Every row gives one point. To make a cloud, some directions were put in groups of two or more. Within a group, all points are equally far from the middle, so they leave a hole (a ring in 2 directions, a hollow ball in 3). The other directions are filled evenly. Then the cloud was stretched, turned, moved and blurred a little. How many holes are there, and how many directions does each take, smallest first?

Cloud, 14 rows:
[[-14   3]
 [-59   4]
 [-31  55]
 [ -6  -4]
 [-42  35]
 [ -9  10]
 [ 52 -40]
 [-34 -17]
 [-38 -70]
 [-47  54]
 [-21 -83]
 [ 62 -15]
 [-24   0]
 [ 20  36]]
Holes: 0

Cloud:
[[ -9  28  51  62]
 [ 21  -2  57  37]
 [-63  22 -53 -23]
 [-13   2  28  -8]
 [ -8  52  23  62]
 [-45 -24  14 -37]
 [-18  52  20  34]
 [ 22 -28  83  53]
 [-27  15 -86 -24]
 [  0 -23  23  42]
 [-29  -9  25  15]
 [ -9  31 -34 -47]
 [-50 -26 -61 -17]
 [-47 -51 -31  15]
 [ 11  67  -5 -51]
 [-27 -25  23  10]
 [ 67 -16   5  41]
 [ 12   7   0 -62]
 [-13 -31  51  91]
 [ 16   2 -32 -24]
 [ 42 -49 -27 -36]
 [-23 -58 -17 -57]
 [-57 -24 -28 -40]
 [  8  -4 -70  26]
 [ 16   7  79  23]
 [-11 -28  76 -30]
 [ 37  53  34 -15]
 [-16 -80 -10  59]
 [-49  28  27  26]]
Holes: 0

Cloud (50 x 6):
[[ 61  24 -16  -6 -71  32]
 [ 70  -4  49 -20  25 -45]
 [-14 -38  -9 -50   5  12]
 [ 60  45  16  15   4  39]
 [  0 -23 -42 -35   7  22]
 [ -6  12  24  10  53 -64]
 [ 54 -20  -8 -47  29 -61]
 [ 72 -18  10 -56  33 -27]
 [ 11 -19 -43 -23 -32 -52]
 [-20   7  26 -11   9 -84]
 [ 74 -27 -36  -2 -48  21]
 [  1 -14 -53  -7 -37 -17]
 [ 69  55  13  12  15  23]
 [-18  40  22  39 -39 -49]
 [ 62 -14  34 -27 -71 -35]
 [ 21  17 -59  12  -8 -59]
 [-19 -20  11 -21 -24 -71]
 [ 55 -42  36 -16 -60 -27]
 [ 12 -44  24 -42  47  -7]
 [ 54  33 -12   9 -63  37]
 [ -7  40  52  12 -53 -54]
 [ 78  73  -4   3  14   0]
 [100  33 -26 -25 -19 -43]
 [ 81  66   5  11  17  -2]
 [ -6  50 -24   2  34  16]
 [ 52 -39 -35 -30   4  30]
 [ 95  39 -10  13  30  -7]
 [ 89   7 -29 -21  28  20]
 [ 50 -27  27  42 -22 -52]
 [-20  45  37   4  48 -26]
 [ 75  20 -10  35 -68   5]
 [ 16  34  64 -48   7   3]
 [ 23  75 -30 -33 -10 -51]
 [ 26  25 -43   9  61 -27]
 [ 37 -21   1 -46  38 -63]
 [  0  14 -53  -4 -40 -40]
 [ 43  82 -22 -37  -7 -38]
 [ 53 -36  38   6 -32 -59]
 [  4   1 -44 -26 -27 -61]
 [ 80  50  30  29   4 -40]
 [ 37 -54   3 -50  13  18]
 [ 11  63 -42  10  13 -56]
 [ 31  51 -11  -9 -27  47]
 [-23 -23  -6 -33 -44 -41]
 [ 67   5 -23  45  11 -57]
 [ 24  77 -26 -39  16 -22]
 [ 53 -22 -23 -53  46 -12]
 [ 36  40  52 -58   7 -18]
 [  3  70   8  36 -20 -58]
 [ 46  65   4 -61  -7 -37]]
Holes: 3 (2, 2, 2)

Cloud, 83 rows:
[[ -64  -69   26   10  -41  -50  -57  -21]
 [  -3   50   -2   25  -36   20  -46  -28]
 [  37  -41   14  -51   46  -51  -38    4]
 [  26    7  -17   15  -62   23   12   -7]
 [ -44  -48  -17  -55  -57  -30    3   -8]
 [ -42   33    0   24   -1    6   43  -46]
 [  22  -45  -13   28   30   38  -19  -52]
 [  38  -71   71  -33   19   10    4   -4]
 [ -77   27  -15  -27  -24  -49  -36   78]
 [ -20   47    3   14   60  -20   -2   32]
 [ -13   43   -7   64  -30  -42   21   42]
 [  51   17    9  -71   15  -50    8  -41]
 [  -6   58    8  -33   -3   47  -27   29]
 [  51   -7  -33    8   43  -32  -48   36]
 [  31   13  -42   -5  -24 -106    7   22]
 [  11  -44   25 -111    8  -24  -82   -1]
 [  24  -47   -6    5   46  -28    7  -10]
 [   7    2   70   23  -61    0   14    7]
 [  36   55  -37   30   30   35  -46   32]
 [  37  -19  -19  -47   38   10  -18   69]
 [  40   26   59   22   35   26  -44  -22]
 [  25   58   -6  -40   11    3  -58  -13]
 [  23  -19   19  -50  -44  -20   57   67]
 [ -33   61   10  -70  -12  -32  -80   -5]
 [  28   48   -7  -30  -10  -69  -21  -23]
 [  12  -45  -17   19  -46   79  -26  -25]
 [  46   28  -57  -18   11  -30   40   44]
 [ -22   22   65    6  -53  -99   14  -21]
 [  39  -24    1  -69   42  -22   28   19]
 [  37  -13  -41   20  -15  -72   52   15]
 [ -52   40   14   14  -53   -1   23  -23]
 [  55    1   16   12    2    9  -25  -54]
 [ -12   38   42   14   47   10  -55  -32]
 [ -72   -5   -3   34  -42  -75   25   24]
 [  -5   72   14  -66   -8  -12   -3  -23]
 [  31   -5   17    3  -43  -94    7  -13]
 [ -40   34   38  -59   34  -14   -3   31]
 [ -46  -44   23  -46   54  -41  -29   77]
 [  -9   16   47  -21  -79   -2    2   18]
 [  37   51  -29  -26   18    8   -9   43]
 [ -46  -70   20   35  -30   22  -25  -14]
 [  42    8   34   75   26   21  -35   46]
 [  31   -6   78   10  -14  -22   44   61]
 [ -35  -88   33    2  -19  -11   15   66]
 [  56   10   11  -51   35  -13  -26  -28]
 [ -70   19    5   -3  -37  -38  -44  -44]
 [  51   -5   30   -9   13  -63  -12   -4]
 [   3  -59   32  -73  -26   26  -14    6]
 [  46   -5   50  -43    0  -84  -19  -39]
 [   0  -22  -41  -77  -10  -52   22   31]
 [ -35   65    7  -42    6  -53   38  -28]
 [ -14  -13  -33    3   35   35   39  -46]
 [ -58  -51   42   -7  -48   24   58  -14]
 [  23  -83   33   32   31  -11   26   53]
 [  15    0   29   43  -22  -82  -50   57]
 [ -12  -40  -35  -18  -47  -31  -30  -37]
 [ -27   48   20  -61   25  -54  -82   53]
 [ -24   56  -17   12   57   19  -11   40]
 [  33   26   44  -25   43    5  -25   72]
 [ -20  -24  -37  -63   17  -17  -16  -10]
 [ -39    9   63  -14   14  -16   53   97]
 [ -29   37   46  -49   50  -40  -18   -6]
 [  28  -29   16  -99   26  -73   18   -3]
 [  20  -39    0  -52   -7   25   -4   58]
 [ -54   17   20   -2    5   47  -22   84]
 [ -34  -52   56  -26   53   49   -7   38]
 [ -53    8   39   32  -25  -52  -27  -21]
 [  41    1   52  -31   18  -64  -70   -1]
 [  20  -61   18   32   20    2   42  -30]
 [   9   39   -4   31  -24  -17  -68  -10]
 [  42  -27   29   49  -40   45   -1  -13]
 [  23   21    6   20  -60  -73   40   -2]
 [ -23  -23  -42  -50   -1   -2   32   10]
 [ -11  -77   61    1   43   -1   23   24]
 [ -16   27   42  -75  -65  -79   22   60]
 [  50  -13   15  -32   27 -108   19   48]
 [  28  -24   43  -28  -26  -40   35   99]
 [  16    9   74   14    0  -65   -1   38]
 [ -34  -59  -29   19  -43   11   -8   16]
 [   9  -15   12  -12  -93  -56   11    9]
 [ -38  -28  -21   46   30  -51    4   22]
 [ -24   22    5   18   79   -1   20   32]
 [  16  -19   15  -40  -85    5   42  -28]]
Holes: 2 (2, 3)

Cloud:
[[ -14   61   18    8   33    1   47   40   -1]
 [  26  -14    4  -34  -17   45   69  -17  -18]
 [  29   14   16   37   30   63    0  -14   46]
 [  49  -34  -30    7  -55  -22  -28  -46   -8]
 [  16   50  -59   54  -14  -49   -2  -11  -24]
 [   4  -17   66  -29  -58  -54   60  -32  -48]
 [  51    6   13   72  -30   10  -10  -42   -3]
 [ -71   34    1   60   24  -27   11   11  -19]
 [ -13   52  -23  -13  -19  -74  -29  -20  -42]
 [ -10  -38   -9  -15  -51  -92  -13   -7  -39]
 [  29   68   -8  -23  -93    2   24   11   20]
 [  16  -46   17  -47   13  -46   -6   13   70]
 [  54   14   13   37   44   -4   43  -38   -5]
 [ -62   45  -27   35  -60   18   -5   -1  -51]
 [  17  -55   17    9  -38  -78   -2  -46   -3]
 [ -24  -59    4    4  -51  -55   54   56  -46]
 [  16  -42   21  -23  -82   12   33   32  -46]
 [  20   52  -24  -35   27   44   22  -31   57]
 [  11  -43   12  -53   -7  -72   29   44  -18]
 [  17  -11   65   29  -60  -40  -39  -17   -1]
 [ -21   30   39   45   -5  -66  -31  -36   70]
 [   3   27  -56    1   10    1   78   -9  -29]
 [  -5   33  -57   56   41    8    3   21  -11]
 [  -2  -44  -14  -49  -85  -58  -11   37   -4]
 [ -42   45    5   -7  -74  -62   44   11   45]
 [   1   46  -27  -24    3   57   52   -1   41]
 [   2   29   -3    4  -13   90   23    5    5]
 [  17   54   30  -33  -96    8   29   40   45]
 [ -19   -5  -51   10  -25  -61  -44  -20  -83]
 [  22  -52  -35   22  -77  -29   23   12  -17]
 [  71  -12   18   29  -23  -43   28  -55   19]
 [ -65  -16  -14  -44   16    0   37  -47    6]
 [  -9  -22   73  -20    1  -13  -58  -45  -32]
 [  -4   80    3  -33  -30  -25    0  -77  -47]
 [  21   51   40   37  -16   60  -11   22  -58]
 [  -5   57    8   67   20   14   35  -25   15]
 [ -56   66   -2   35  -13   36  -15   33  -77]
 [  39  -47  -13  -51  -66  -34  -29    0   32]
 [   2   68   -4   12    6   59    2   80  -70]
 [ -32   54  -40   30  -31   62  -35   38   31]
 [ -49   43  -32  -10  -33   57  -13    8  -49]
 [ -21    6  -20   -9  -38 -111    0   30   23]
 [ -58   37  -34   34  -55    1  -35   31  -67]
 [  12   34  -51   -8  -79   19   -6  -37  -17]
 [ -18  -28   57   36    2  -28  -62   17  -21]
 [  -8  -30   55  -44   -4    8  -43   15  -29]
 [ -79   47   -2  -27   -6   32    8   14  -53]
 [  -9  -48   -2  -42   32    6  -17   16  -19]
 [  25   32   21   25  -50  -72   15    7   79]
 [ -37  -44    4    1  -86   10    8  -41   11]
 [ -15   70   28  -33  -80   25  -12   77   44]
 [  -3   57    2   30    9   76   -4    6    9]
 [  25    5   31    2  -78  -42   57   84   -9]
 [  33  -23   45  -37   25   21   16   19   34]
 [ -84   18   14   53   28   -2  -35  -31  -16]
 [  12  -23   50   12  -69   51   17   -6  -12]
 [ -30    4  -48   -7   36  -55  -36  -11   -6]
 [ -74   57   36  -40  -20   24   -1    9   23]
 [ -38  -24  -43   50   -7  -66  -51   40  -25]
 [  31  -30   32   55  -17  -15   19   56   29]
 [  13  -31  -16   11  -56   32   58   23   23]
 [  63   17    4   28   34   14  -19   -1   56]
 [  31   54  -20   73  -22  -40   10   46  -55]
 [ -63   47  -10  -13    2   24  -52    4  -24]
 [ -24    5  -46   34   33  -53  -15  -82  -38]
 [ -16   49   23  -22  -70  -71    3  -29   -2]
 [  10   46   58   -3   22   32    3   70  -44]
 [  23   45  -51  -18  -87   36   15   44  -24]
 [ -73   13   13  -24  -27   15  -72  -27   40]
 [ -50  -45   43   16   22   15  -18   38  -42]
 [  35   -5   53  -51  -48   -1  -37   47  -23]
 [ -30   67    4  -42    7  -29   59  -60  -20]
 [ -48   40  -30  -38   -8    5  -58    7   -2]
 [  17  -33  -14  -25  -80   37   -3   51  -45]
 [ -16   42  -23   70   43   30   -4  -29  -49]
 [ -48   24   54   22    2  -19   47   60  -17]
 [   1   46   -7  -26  -17  -83   18   17   79]
 [  60   26   11   43  -62   -9  -37   29   52]
 [  -7   -9   25   19  -61  -86   37   71  -15]
 [ -17  -30  -45  -25  -64    0   47   16  -88]
 [ -56   19  -23    6  -32   57  -53  -42   19]
 [  24   69  -27  -34  -70  -13   43  -38   64]
 [   7  -40   39  -47  -43   25   44    0  -59]
 [  30   19   51  -41  -11   72   20  -14   44]
 [  25  -58  -12   12   -5  -63  -41  -13  -52]
 [ -42  -18  -53    8   29  -39   42  -22  -10]
 [ -36   40  -53   57   15  -28    7   11   39]
 [ -16   40  -62   12  -41  -50   38  -57   18]
 [ -19   -6  -31   -7  -75   42   38  -45    4]
 [   3   51   34   32  -83  -38    5    5   30]
 [  25   42    1   68  -51   24    0  -14   34]
 [  20  -44   25  -34    9   17  -49   25  -16]
 [  49   52  -43  -13    1  -35   34  -53  -38]
 [  31  -11  -15   67  -10   21   19  -19   57]
 [   4  -26   49   26  -72  -64  -11    7  -40]
 [  41   53   11   22  -42  -44   59  -59  -35]
 [  -7    5  -74  -57  -31  -15  -43   -7   29]
 [ -23   19  -58   18   25  -76  -30   16  -37]
 [ -58  -10   39   37  -22  -25  -64  -11  -35]
 [  -9   -5  -66   40  -74    6   19   17  -27]
 [  44   54   18   50   12   -2  -33  -36   12]
 [  49   43   32  -30  -49  -40  -36   40  -27]
 [ -92   21   24   48  -32  -24   18  -20   45]
 [   4  -43  -31   60  -39    0   15  -24   37]
 [  39   45   41  -29  -68  -42   32  -42   13]]
Holes: 2 (3, 4)

Cloud, 95 rows:
[[ 43  24   1 -39  23 -36   5 -54  46]
 [ 23  10  44  29  26 -49  29   3  82]
 [-19 -58   3 -33  -1 -20   4  72  16]
 [-45 -38  81  56  35   2  42  46  34]
 [ 59   8  27  11 -43 -27 -16 -69  -4]
 [-11 -34  29 -49 -12  34 -22 -13  85]
 [-26 -62 -17 -31  35  39 -48 -42  10]
 [  4  -9 -38  -4 -31 -39 -19 -68  51]
 [ 29  15 -61 -23 -34  43  19 -29  37]
 [-43 -68   9 -12  -2  29 -57  33 -25]
 [ 42  17  10  40 -48  10  25  51  45]
 [ 21  -7 -54 -14  -7  87 -36 -19  -3]
 [-10  39 102  21  40 -43  -6  12   3]
 [ 23 -16 -70  26  -6  11  46 -49   6]
 [ 14 -21 -38 -17   6 -27   6 -95 -11]
 [-19   6  68  26 -55  58  29 -46  -8]
 [-60  16  15  13 -42 -50 -10 -21  62]
 [ 36 -47  39  38  55 -14 -52 -36  -7]
 [ 26  -8  79  -7 -56  13 -38  42 -11]
 [ 24 -27 -18  63   3  23  33  12  73]
 [ 22 -30  10  41  64   6   6 -38 -63]
 [ 23 -39 -35  19 -25 -34  29 -76  18]
 [ 71  10 -40 -16  38  30 -15  -2 -53]
 [-17  36  36 -71 -14 -16  42  -7  11]
 [-92 -26  63  63  -7 -33   3  10  56]
 [-48  26 -14  63  17  61  22 -28  26]
 [-22 -17  -2 -32 -69 -13   0  30 -51]
 [-31  -9  83 -32 -45 -10 -48  -2  36]
 [ 36 -10 -10  74 -36 -45  -7   2  53]
 [  5 -33  86  13  -1   1 -28  70 -18]
 [-69 -13  40   4  13  46  24 -33 -49]
 [  0  -1 -55  44 -25 -26  28   8 -61]
 [-12  68 -19   9  -2 -46  22 -38 -16]
 [ -5 -49  68  48 -19  78 -11 -33  35]
 [ 50  36 -31  61 -19 -12   9  29  21]
 [ 24 -30  34  11 -11 -10  39  82  -5]
 [ 22  14   6  35 -39 -19 -91  -2   6]
 [ -7   6 -48   8 -25 -61 -45 -10  34]
 [ -6  33  11  47 -18 -52 -14  66  40]
 [-26  28  20  90  61  -4  13 -18  40]
 [ -1 -45  -7 -77 -43   0  25 -26  23]
 [-62 -55  37  70   1  31  38  42 -12]
 [-42 -46  17  79  59  -1 -57  10  -7]
 [-18 -31 -27  -3  73 -46  40  39   7]
 [-24 -70  39  40  -4  45  61 -22  -6]
 [ 17   6 -23  72  25 -68 -12  25 -32]
 [-20 -51 -39 -48  43  -7 -30 -30  40]
 [-43 -30   6 109   0 -16 -51  29  13]
 [ 27  -4   9 -50  31  27  71 -10  24]
 [  4   6  46  78 -73  33 -10  46  15]
 [ 54  -8  77  52  13   4  -2  45  27]
 [-12 -73  63 -14   5 -16 -29 -64  -2]
 [ 21 -48 -69 -39 -13  33  27  15  10]
 [-36  -1   7  81   1  44 -44  64  -7]
 [  7 -48  55  40  25 -76  30   7 -30]
 [ -6  21 -40  54 -63  33 -18 -20 -27]
 [-41 -23  41 -33 -33 -56  47 -43  -2]
 [ 66  -5  14 -29  14  59 -22 -30 -28]
 [-38  39  54 -20 -21 -13 -59 -16   7]
 [-15 -62  14  22 -24  36  -3 -43 -76]
 [ 12   3  58  44   6 -28  68  36  45]
 [-34 -15 -53  42  -8  13  10 -75  -5]
 [-10  11  55  43 -55 -70   0  43  -6]
 [ 49  -5  40 -33  19  71 -27  11  16]
 [ 72  28  11 -15 -16  -4  17  40  33]
 [-29  31 -36   9 -27  26  -2 -41 -61]
 [-47 -26  92 -21  -8 -23   4 -51  38]
 [-10  13  -5 103  17   6  14  31  55]
 [ 32  24  27  12  65  31 -33  26  65]
 [ 18  25  85 -11 -10   3   8   0 -61]
 [ 42  -5  -6  31  57  79 -22   8  17]
 [ 41 -29  58  23 -10  44  -7  68  24]
 [-32  26  85  21  34 -73  22  -5   7]
 [-62  36 -20   8  44  32  21  34  48]
 [ -6  22  40  46  32 -19  28  80 -33]
 [ -7  -7  56   7  28  24  -9  81 -42]
 [-27 -53 -57  49 -16  39   8 -52  -3]
 [ 47   6 -18 -25 -40  74  17  11  28]
 [-46 -84  29   5  63 -15 -13  12  28]
 [ 19   1  -2  57   2  74 -10 -61  -4]
 [-28  18  11  75  67  11  25  42 -33]
 [-47 -36 -13  53 -50 -61  -6  -4 -32]
 [ -2 -16  73  23  47 -29  60  36  31]
 [ -6  -4  55 -22  -2  26  -7  74  62]
 [ 49  10 -52 -13 -52   1 -41 -34 -12]
 [ 16  53 -45 -39  43  27 -39   3   9]
 [ 33 -11  81  60 -16   0  47  16 -24]
 [ 27 -17   0 -67  36 -16  10 -35  54]
 [ 55 -38  -2 -43 -52 -20  -4  14 -37]
 [-28 -45 -37  42   5 -82 -21 -12  16]
 [  7 -49  52 -19 -62  55 -49 -20  25]
 [ -6 -82 -13  67 -36   7 -40 -29  50]
 [ -5 -49 -15  44 -10  76 -46 -52   3]
 [  6   2  86  16  35  30  -6  62  47]
 [-16  23  56 107 -25  -2  32  13   4]]
Holes: 2 (3, 6)

Cloud (91 x 9):
[[  -2  -40   52   21   83   13   88   28   -8]
 [  80  -36   -5   62    7   20   42   30   36]
 [ -43   27  -33   67  -28   20  -11   -6   27]
 [  91  -15  -17  -29   -1    1  -12   -3    7]
 [ -56   37   19   24  -12  -10   12   17   15]
 [  23   17  -14   32  -81  -32  -67    1    1]
 [  72   41  -27  -41  -46  -14  -19  -23   19]
 [ -22  -27  -65   34    3  -54   -9   25   48]
 [  29  -25    9   39  -59  -48   73  -36   32]
 [ -52   30   28   34  -33  -44  -64   23  -44]
 [  41    2   22  -38  -58  -57    9  -55   15]
 [ -66   23  -36  -46   -5    3  -11   33  -30]
 [  70  -76    1  -25    0  -47   18    7    1]
 [   0  -44   44   16  -48   38   25   21    7]
 [ -42  -15   -6  -38  -23   15   19   12  -35]
 [  17   27   41    0   67    5   35  -56   17]
 [  44  -51  -31   36    7  -39   29  -97   25]
 [ -21   -1   36  -12   78  -26    0  -22  -17]
 [  35  -45  -33   49   21  -63   62   -9   41]
 [ -25  -34  -40  -32  -11  -70   -9   49   37]
 [   5   12   -5   21  -39  -45   32  -65   52]
 [  76  -45   36   53  -22   13    8  -32   46]
 [ -40   -6   40   40  -10  -41  -39  -28   16]
 [  24   27   27  -48  -10  -19   26  -12   93]
 [  18  -19   23   17   69   33   46  -56   12]
 [  20   -1    1  -11  -38    6  -23  -33  114]
 [ -27  -14  -25   37  -25  -19   15  -55  -23]
 [ -26   52   31  -35   21  -22  -42  -13  -22]
 [  46  -31   59  -37   51   13  -13    9   16]
 [  57  -61   -7   26   31   50   42   -5  -20]
 [  13   34   37  -61   39  -16  -11  -42   30]
 [ -33  -14  -22   87  -20   -2   14   -4   30]
 [  29   25   33  -16  -31  -64   22  -46    7]
 [  22  -85   39   16   44   18  -18  -11   -2]
 [  -6  -44  -33   62   16  -79  -38   -3  -31]
 [   8   37  -12  -30    2  -85    0  -21  -17]
 [ -14    5    3    3   26   27  121  -44    5]
 [ -31  -47  -12  -39   50    7  -47   17    1]
 [  67  -26   63  -40    9  -49  -15    3  -39]
 [  54   -1    0  -21  -48   18   24   25   -1]
 [  38  -34   20  -25  -28   37   89  -32   25]
 [  26   21   11  -26   14   -4   28  -84   70]
 [ -37  -26  -28 -100   23   -8   -7   37   32]
 [  70  -25  -13   67   24  -28    2  -49   13]
 [ -27    5    8  -74   -6  -61  -68  -27  -17]
 [  15  -10   21  -23  -35  -28   98  -23   60]
 [   6  -58  -24  -52   40    3   -7  -30   46]
 [  19    8    4  -61  -17   45   41  -58   21]
 [  71  -11    6  -20  -43   39   54  -14   10]
 [  -3  -59   22  -35   -5  -18  -33   13  -80]
 [  40   20   35  -34   -1  -46   -7  -44  -51]
 [   6   -1    7  -22  -62   39   19    6   80]
 [ -47  -16   43  -29    3  -10   56   28  -22]
 [  53  -27   72  -13  -15    6   30  -49   25]
 [ -53  -18   39   -1   32  -18   67  -32  -23]
 [ -29  -38  -12   52   -4   56    1    1  -18]
 [  27   17   -2   19   10    5  -17  -48   81]
 [ -17    7   26  -68   17   23   88   -6  -10]
 [  -6  -21  -19    5    1  -58   -1   60  -10]
 [ -20  -48   72  -62   46  -23   52  -21  -52]
 [  20  -13  -64   37    0  -31   17   25   52]
 [  23    2   44  -59   -8    8   27   -3   82]
 [ -53  -29   53  -13    5   37  -27  -14   -4]
 [   8  -73   55  -17  -20    9   63  -22   32]
 [  31  -41   41    0   31   36   -8   47   48]
 [  15   -3  -22  -44  -39   26  -53   63    9]
 [   5  -13    9   44  -27  -41  -10  -47  -71]
 [ -20  -62   55  -51   58  -17   11   24  -40]
 [  64  -23   -1   75   34  -45   32    7   15]
 [ -14   18   43  -28  -11  -24   -4   55   33]
 [  -3  -23  -24   53  -21  -53   81  -71   31]
 [ -51   44   30   12   17   13   38   26   -7]
 [ -49  -30    5  -35   61  -57   79   -3   13]
 [  63  -43   -1   82  -57  -45   13  -48   12]
 [  15    2   42  -10   19  -85   57    3    0]
 [  18  -33  -26   52  -25  -47   22  -35   84]
 [  36  -17   20  -17  -50  -31  -15  -61  -24]
 [  16  -13  -45   11   -1  -98   -9    1    4]
 [ -44  -61  -66   12    5    3  -31  -15    9]
 [ -42    4   58   51    0  -35  -38   -8  -10]
 [ 103   28   -4   22  -45   24    1  -14    7]
 [  -2   -4   42  -44  -18   34  -37  -23   67]
 [   5  -44   -9  -21  -43  -59  -25   54   -7]
 [  23  -41   28   -8   30   -7   35   37   54]
 [ -38  -88   -5   73   -9   14   24    8  -14]
 [ -49  -32    5  -60  -29   -2   41   -7  -12]
 [  55  -42   -3  -34  -46  -12  -12   -7  -20]
 [  46  -17  -22   23  -79   12  -28  -22   70]
 [  54  -11    1   73  -14  -17   37  -38   59]
 [  35  -28   84  -34  -31  -29    2  -12   -5]
 [ -54  -54  -36   10   50  -22   28   -3   29]]
Holes: 2 (3, 3)
